Every row gives one point. Two turns around zero, p and q, are shown by what they do to some points. Where does a point land after both, in the order given? Backwards means that the second turn is done in reverse. Each puzzle has new turns, and all numbers are rounded.
(in the rows, 128 means zero)

Turn p:
[ 96 139] -> [ 97 142]
[124 148] -> [126 148]
[131  88] -> [128  88]
[161 137] -> [162 134]
Turn q:
[115 120] -> [130 113]
[157 101] -> [165 143]
[112 163] -> [ 90 128]
Where do these land?
q, then p: [107 153] -> [ 96 122]
q, then p backwards: [137  96] -> [161 125]
p, then q: [161 114] -> [157 150]
q, then p: [107 149] -> [ 99 120]

Turn p:
[ 77 122 122] -> [ 98 170 125]
[162  93 113] -> [135  96  89]
[129 135 123] -> [136 132 130]
[138 158 147] -> [141 121 162]
[163 115 145] -> [131  87 126]
[ 98 145 117] -> [127 163 136]
Turn q:
[126 125  91] -> [134  93 116]
[ 95 110 161] -> [ 90 143 157]
[114 159 128] -> [112 137  99]
[123 129 135] -> [122 134 130]
[170 146 154] -> [162 168 122]
[140  98  99] -> [148  93 145]
Where do these land?
p, then q: [160 116 130] -> [142 109 152]
q, then p backwards: [175 131 113] -> [158 151  97]
p, then q: [104  83 116] -> [102  90 103]
q, then p: [108 141 161] -> [130 160 153]
q, then p: [115 155 115] -> [135 151 106]
q, then p: [107 143 132] -> [125 154 125]

Turn p:
[161 152 156] -> [105 159 158]
[104 158 109] -> [127 146  89]
[115 119  96] -> [156 120 107]
[145 122 149] -> [117 127 153]
[115  88 130] -> [137  87 133]
Turn q:
[115 140 164] -> [101 144 153]
[116 141 111] -> [128 141 107]
[124  84 141] -> [112  86 138]
[158 147  97] -> [172 141 116]
Where do these land?
q, then p backwards: [122 120 147] -> [132 124 149]
p, then q: [147 151 119] -> [135 158 133]
p, then q: [ 76 138 123] -> [137 110  79]
q, then p: [168 103 123] -> [134 116 173]

Turn p:
[154 131  75 140] -> [ 81 128  97 149]
[121 178 131 123] -> [113 169 144 107]
[106  89 150 113] -> [160  90 137 117]
[115 104 145 146] -> [148 109 145 146]
[144 137 139 119] -> [138 144 116 122]
Turn q:
[116 147 144 105] -> [109 153 128 111]
[122 190 100 130] -> [123 172  82 153]
[130  97 113 111] -> [137 100 121 105]
[152 116 138 147] -> [150 122 150 140]
[120  89 145 147] -> [121  93 159 132]
Where do these land?
q, then p: [122  56 143 114] -> [181  81 111 109]
p, then q backwards: [120 159 135 121] -> [133 141 152 109]
p, then q: [116 112 131 152] -> [130 117 154 142]
p, then q: [156 154 130 124] -> [127 151  99 139]
q, then p: [126 158 102 129] -> [ 90 137 127 138]

Turn p:
[117 140 117  97 125  90] -> [148 154 137 100 117 101]
[108 112 102 134 114 176] -> [ 82 116 102 112 150 142]
[104 134 146 127 126 122] -> [120 147 145 124 116 138]
[159 127 161 100 155  97] -> [186 116 158 126 116 130]
[116 104 109 157 130 129] -> [ 97 120 135 142 147 110]
[163 168 146 120 159 120] -> [186 140 122 149 131 145]
[129 111 114 161  88 161] -> [ 78 104  97 143 120 128]
Turn q:
[123 138 128 100  92 170] -> [146 168 134 113 110 166]
[121  56  79 143 136 135] -> [169  84  84  94  99 106]
[112 147 113 116  92 118] -> [103 153 117 101 128 143]
[134 153 133 154 149 119] -> [111 132 126 160 136 106]
[126 152 141 113 127 130] -> [119 143 138 138 141 145]
[109 144 147 185 141 108] -> [ 83 114 128 164 106  99]
[115 124 142 127 144 106] -> [111 102 132 135 138 132]
[183  89 138 105 140 132] -> [181 111 162 112 150 110]
[129 149 130 111 132 134] -> [128 144 129 137 144 143]
Where do these land?
q, then p: [ 90 103 147 125 109 149] -> [ 98 103 105 109 106 147]
q, then p: [ 99 145 128 105  89 117] -> [116 151 114  93 136 162]
p, then q backwards: [107 133 129 159 163 123] -> [146 167 151 117 140 126]
p, then q: [149 144 155 122 140 103] -> [134 148 160 125 125 101]
p, then q: [156 118 137 147 148  92] -> [117 112 159 130 124  87]
q, then p backwards: [129 102 106 124 155 153] -> [174 143 128 115 131 129]
p, then q backwards: [165 151  94 114  92 160] -> [ 95 113  65 135 144 129]

Turn p:
[123 166 144 143 147 109] -> [116 173 145 131 134 117]
[142 139  70 133  88 133] -> [133 128  91 127  74 160]
[140 144  91 109 114 127] -> [138 139  99 112 110 154]
[120 110 122 136 135 168] -> [103  96 125 140 137 144]
[157  93 132 129 116 144] -> [147  94 110 153 133 125]
[106 113 172 145 129 127] -> [124 114 171 141 139 104]
[117 178 153 106 128 103] -> [146 178 159 108 137 136]
[102 140 144 117 146  98] -> [125 149 151  98 138 107]
[145  69 123 133 149 143] -> [121  79  99 141 149 104]
Turn q:
[150  94 167 156 106  99] -> [115 148 164 135  96  79]
[126 162 100 138 104 133] -> [143 128  86 148 116 137]
[ 97 121 138 170 159 139] -> [ 81 127 138 160 152 133]
[112 121 168 126 134 157] -> [124 133 170 145 132 153]
[139 109 106 105 113 140] -> [162 107 128 119 136 117]
[145 162 128 101 119 137] -> [157 146 114 114 119 154]
[155 115  72 124 144 108] -> [137 117  89  99 156  91]
[100 140 144 104 145 110] -> [104 118 135 103 117 158]
Where do these land?
p, then q backwards: [115 130 106 145 153 136] -> [113 135 128 146 148 103]
p, then q: [137 147 142 112 129 133] -> [131 151 127 129 143 141]
q, then p: [143 122 162 142 116 121] -> [143 150 157 137 117 128]
p, then q backwards: [113 167 139 135 133 116] -> [147 134 166 134 142 127]
q, then p backwards: [117 119  79 121  57 169] -> [186  74 141 125  75 135]
q, then p: [121 113 121 138 126  89] -> [139 119 138  96 107 114]
q, then p: [112  80 128 107 181 138] -> [118 110 146 103 190 100]
p, then q: [166 146 146 124 130 122] -> [123 163 103 133 143 124]

Turn p:
[173  83 168  78 106 164 121 116] -> [172 110 151 148 103 188 103  83]
[117 153  75 171 124 121 115 118] -> [ 74 125  96 142 146 106 130 156]
[139 130 123 122 110  86 126 105] -> [137 144 118 145 143 105  92 121]
[120 173 127 145 113 121 133 105] -> [107 144 132 161 129  92 140 128]
[145 116 145 127 150 148 128 160] -> [151 116 140 115 127 159 148 145]
[125 144 110 126 164 126 142 145] -> [120 156 127 107 136 136 147 153]
[107 108 127 133 160 147 147 125] -> [116 128 133  93 140 143 152 111]
[ 96 156 117 147 137 102  94 119] -> [ 93 126 143 122 136  85 113 155]
[157  82 181 113  92 131 139 135] -> [194  97 130 140 119 145 118  90]
[100 135 107 117 124 135 134 152] -> [115 135 112 105  99 122 137 138]
Turn q:
[121  86 162 178 130 134 119  95] -> [144 145 159 180 162  99 128 149]
[131 133 147 135 126 123  84 127] -> [101 144 141 153 117 132 107 131]
[109 159  98 116  95 120 160 140] -> [143  95 115 111  92 139 161 109]
[153 121 146 153 133 140 127  71] -> [156 140 184 138 149 119 108 132]
[155 122 142 161 131 150 128 137] -> [156 140 121 153 142 133 100 126]
[133 140  79  87 117  81 166 161] -> [129 117  85  67  88 107 156 103]
[128 102 125 124 131 159 110 116] -> [116 108 136 138 159 123 108 133]
[121 146 107  77 102 106 151 164] -> [118 101  90  85  83 130 145 130]
[117 135 155 113 151 133 133 134] -> [120 142 124 119 137 151 135 155]
[111 137 119 136 163 133 103 135] -> [ 99 146 125 136 150 148 134 110]
Where do these land?
p, then q: [113 144 147 113 149 153 162 128] -> [163 119 145 108 113 149 141 150]
p, then q: [113 152 147 164  82  99 131 129] -> [138 165 123 130 109  75 146 106]
q, then p: [110 153 113  96 154 111  90 101] -> [121 135 164 106  95 100 141  90]
p, then q: [148 136 160 168 106 109 154 158] -> [169 160 104 107 133  95 117 106]
q, then p: [ 97 161 152 112 148 105 150 164] -> [116 154  93 135  84 138 166 125]
p, then q: [154 153 104 114 108 131  91 139] -> [120 119 101 179 115 133 120 111]
p, then q backwards: [114 100  90 125 140 151 139 122] -> [120 150 107  99 152 131 118 155]
q, then p backwards: [125 116 151  94  96 160 140 111] -> [134 119 138 146 134 127  78 163]
p, then q backwards: [151 108 142 167 154 131 129 113] -> [104 115 116 135 151 169 138 110]
p, then q: [155 100  97 137 128 106 124 119] -> [ 99 130 123 127 158 137 115  95]
p, then q backwards: [129  85 104 117 143 151  98 123] -> [135 157 118  89 134 164 109 135]

Turn p:
[145  95  97 118 153 128 109 124 117] -> [122 134 116  86 142 123  96 122 146]
[133 138 154 127  96 107 111 112  97] -> [173 115 158 136 143 111 135 126 120]
[151 151 114 138 152 128 135 114 133] -> [121 143 111 120 138 131 147  95 132]
[137 124 132 139 131 166 101 140  99] -> [157 113 109 128 146 159 111 134 147]
[ 78 144 186  88  91 149 112  73 130] -> [129  81 199 197 129 122 114 116 146]
[116 135 124 142 204 108 138 123 137] -> [ 78 154 100 127 172 111 148 127 144]
[124 146 110 132  98 125 132 150 112] -> [151 141 130 131 121 145 123 133  93]
[143 130 114 157 121 123 113 156 154] -> [140 160 117 112 105 144 146 145 138]
[123 127  99 152 136 115 137 137 144] -> [118 166 109 123 117 123 129 132 123]
[142  97 130  63 107 121 125 157 138] -> [111  91 165  81 107 138 112 149 110]
[116 121 149 153 119 137 197 122 149] -> [108 111  93 167  89 100 149 129 109]
Turn q:
[148 124  94 121 114 170 166 137 141] -> [ 85 128  89 120 113 149 107 151 112]
[102 137 135 141 108 111 100 155 115] -> [129 135 153 142 146  91 132 111 107]
[145  90 117 117 163 134 125 137 117] -> [145  99 128 145 139 164 105 140 125]
[123 113 119 114 158 144 193 132 137] -> [116  92  76 102 139 161 130 129 127]
[122 132 149 175 115 109 101 112 132] -> [153 164 144 145 114 117 146  94 124]
[131 172 141 139 131 118  92 136 142] -> [135 169 142 142 149 103 144 137 147]
[112 140 157 129  90 103  83 122 165] -> [128 144 157 160 106  84 173 124 140]
[155 126 141 103 123 163 171 133 110] -> [118 117 113  86 120 153 126 167 104]
[ 96 142 134 132 125 126  81 102 120] -> [121 143 178 135 132 119 136 101 151]
[148 105  92 108 153 101 167 113 101] -> [151  87 100 105 120 140  79 127 144]
Where do these land?
q, then p: [150 125 137 108 176 153 139 127 150] -> [100 125  90 122 107 169 120 137 135]
p, then q backwards: [129 135 124 137  94 142  80 136  92] -> [164 114 140 138 169 111 110 123  95]
p, then q: [125 123 150 111 104 116 110 161 102] -> [151 115 134 131 144 143 127 163  94]
p, then q: [145 126 121 161  62 125 129 143 133] -> [135 157 124 114  91 104 106 168  97]
p, then q: [107 116 174 142 141 129 135 102 139] -> [147 124  92 156 125 120 144  95 121]
q, then p backwards: [127 106 115 142 132 139 127 159  95] -> [111 139 110 103 118 132 139 133  90]
q, then p: [124 145 127 128 195 112 135 121 167] -> [ 81 155  92 114 100 139 138 104 153]
p, then q backwards: [138 166  97 129 101 128 158 125 110] -> [123 100 140 182 113 131 137 139 113]
p, then q: [146 118 112 130  98 101 131 102 118] -> [160 131 143 114 103 106 123 144 145]
q, then p: [ 88 121 123  92 176 133 137 103 174] -> [ 70 132 100 143  80 114 110 134 156]

Turn p:
[113 161 150 136 147 144 115  90 132] -> [167 154 144 113  93 136 123 118 122]
[138 127  49 118 121  86 203 159 125] -> [109  79  99 187 167  67 138 135  78]
[125 123 127 108 115 108 114 105 143] -> [126 114 147  96 129 112 131 121 125]
[142 140 144 114 130 141 123  91  95] -> [144 130 132 107 120 156  94 114 104]
[164 116 145 129 115 139 151 135 148] -> [135  97 135 140 144 160 148 138 133]
[132 122 128 169 139  97 105  97 121] -> [120 113 140 131  82 117 109  97 147]
[126 100 139 130 131 155 117  84 129] -> [122 124 124  93  93 159 137 122 116]
[110 119 154 125 106 140 142 148 120] -> [108 147 145 135 140 147 131 155 124]
[113 132 142 119 160 133 110 182 127] -> [124 176 114 142 158 126 139 118 159]
[117 139 103 130 115 138  99 191 140] -> [123 148 100 135 156  99 130 164 172]
Turn q:
[133 124 153 143 138 137 114 149 123] -> [106 141 137 124 149 140 146 128 136]
[163 107 127 143 139 113  93 160 174] -> [ 93  85 148 121 114 153 170 115 145]
[116 139 126 155 112 115 127 115 103] -> [144 145 150 124 135 131  99 123 144]
[120 128 128 112 130 130 168 148 167] -> [120 137  90 140  86 134 146 130 128]
[110 129 134 113 119  93 105 115  81] -> [131 134 140  90 152  99  91 107 126]
[121 122  95 126 138 103 144 137 154] -> [122 117 133 131  77 117 129 124 129]
[163 146  98 120 100 121 148 138 142] -> [163 110 121 107  94 152 138 141 126]
[110 133 114 131 115 169 114 133  74] -> [131 146 140 117 164 119 101 181 123]
[152  86 157 140 156 144 140 123 144] -> [ 98 129 130 160 137 157 150 110  95]
[102 153 141  87  89 148 139  59 170] -> [176  98  57 172 140 111 101 115 142]
[118 141 136 139 172 135 117 130  76] -> [124 167 165 123 160  96 136 135 114]
Where do these land?
p, then q backwards: [ 99 144  80 164 144 113 105 126 136] -> [ 79 152 106  99 147 109 144 127 150]
q, then p backwards: [ 77 122 135 142 135 118 133  64 101] -> [127 180 123 131 143  82 129 148  78]
q, then p: [ 85 118 137 104 127 128  95 120 140] -> [105 130 129 119 110  84 147 105 139]
q, then p backwards: [148 141 118 106  93 145 154 157 103] -> [122 136 122 108 112 188 115 111 128]
q, then p: [149 137 128 181 128 119 130 161 133] -> [156 143 150 128 133 161 154 162 121]
p, then q backwards: [137 110 131 106 135 166 157 138 155] -> [172 136 149 116 131 163 132 143 137]
p, then q: [140 133 146 102 146 105 159 140 111] -> [134 150 158 154 155 115 133 115 114]
p, then q: [150 137 148 127 144 158  58 124 161] -> [152  76  79 141 108 136 169 135 117]
p, then q: [152 103 125 107 131 115 128 150 110] -> [111 125 142 160 128  96 125 131 118]
p, then q: [142 136 131 140  97 113 162 101 130] -> [ 95 139 135 115 155 158 113 121 116]

Turn p:
[108 145 118 162 121 135 137 130 149 130 132] -> [147 140 110 160 144 136 121 134 131 131 145]
[144 138 122 131 112 146 141 123 125 142 120] -> [132 126 138 131 127 114 125 117 141 143 152]
[106 107 132 125 149 136 140 107 123 118 137] -> [129 136 122 127 121 138 160 123 123  97 131]
[144 116 172 120 120 136 138 100 110  90 140] -> [ 97 100 106 128  91 107 161 133 135 117 128]
[139 130 111 110 130 140 145 160 119 145 125] -> [135 131 151 124 142 120 128  94 127 149 118]
[109 163 136 111 125  70  99 105 112 144 132] -> [138  91 107  78 154 147 110 165 124 121 126]
[109 110 157 151 125 136 123 136 166 134 116] -> [110 154 104 152 122 131 108 127  98 117 143]
[148 141 125 109 115 106 145 133 143 122 134] -> [130 117 119 116 117 141 129 124 129 167 122]
[120 142 133 124 111 139 129 220 125 143 135] -> [129 118 131 159 167 110  91  80 105 154  87]
[132 111 112 131 141 139  97 113 130 116 139] -> [118 134 152 137 117 144 129 147 142 105 120]
[139 116 109 106 105 138 122 133 118  96  97] -> [148 115 159 131  88 108 126 132 117 137 116]
[137 120 136 106 102 143 134 125 134 128 132] -> [119 109 134 131 105 129 124 107 125 136 140]
[135 111 120 141 110  89 139 104 120 143 131] -> [144 137 102  95 111 134 114 129 155 125 134]
[123 142 110 165 225 140 105 102 118 140 122] -> [115 182 155 123 186 132 169 179 141  94 132]
Turn q:
[120 118 147 131 118 131 125 121 108 135 104] -> [112 130 110 148 127 130 137 111 131 110 136]
[130  71 148 139 119 146 107 144 153 144 126] -> [133 119 128 157 127 139 156 109 125 166 173]
[145 139 148 110 108 149 144 147 136 140 139] -> [137 143 134 138 115 104 117 144 152 128 155]
[125 139 153 123 166 130 140 115 112 141 144] -> [143 114 131 128 147 122 152 144 153 100 117]
[104 120 147 108 114  79 121 145 117 109 106] -> [119 108 133 137 144 116 101  93  94  97 143]
[130 136 151 148 127 101 144 115 111 111 149] -> [116 115 119 107 166 132 112 128 148 112 131]
[130 147 137 153 126 136 114 148 143 144 145] -> [140 127 113 138 142 105 124 139 139 160 123]
[100 119  49 109 119 141 131  98 112 147 132] -> [117 189 144 111 116 154 155 141  82 125  97]
[143 146 129 122 137 147 120  84 173  91 109] -> [130 106 119  76  78 124 139 108 144 139 117]
[147 135 107 150 125 115 142 154 143 149 130] -> [124 137 151 145 138 126 106 133 139 161 111]
[151 126 145 116 118 117 103 112 117 126 126] -> [ 97 105 121 125 121 116 134 138 124 120 143]
[109 141  75 125 159 144 147 153 111 100 127] -> [169 144 133 125 117 167 104 146 106 117  89]
Where do these land?
p, then q: [114 108 164 146 118 134 132 111  98 129 129] -> [124 126 139  91 136 148 104 117  99 128 128]
q, then p backwards: [114 108 102 150 131 150 109 111 117 164 130] -> [131 135 132 132 171 126 155 137 156 101 138]
q, then p backwards: [126 123 162 130 148 123  99 142 129 111 152] -> [104 172 138 123 108 125 134 113 111 127 127]
q, then p backwards: [161 146 103 127 122 110 116 109 149 148 107] -> [175 115 144 106 132 133 115 147 124 108 123]
p, then q backwards: [163 122 158 158 135 140 136 151 114 133 110] -> [130 161 138 134  89 118 122 122 138 164 124]
p, then q backwards: [120 149 140 130 112 134 108 146 105 128 127] -> [132 147 145 130 139  98 116 147 124 127 130]
q, then p backwards: [113 104  64 102 133 140 133 114 125 116 106] -> [114  83 110  90 151 119 125 130 166 112 115]
q, then p backwards: [115 142 151  98 137 107 143 154 132 129 114] -> [107 118 118 134 106 156 114 139  99 134 114]
q, then p backwards: [142 132 149 106 109 133 138 127 119 149 140] -> [140 127 134 154 135 151 120 105 119 133 115]
q, then p: [151 131 128 159 153 109 164 114 128 114 157] -> [ 91 149 154 136 128 144 136 122  82 129 134]
q, then p: [113 105  92  95 109  92 154 139 153 116 129] -> [ 86  76 120 111 139 105 139 142 128 105 138]
p, then q: [103 165 121 136 129 165 103 119 166  99 133] -> [149 127  97 159 164 161 119 142 154 154 135]
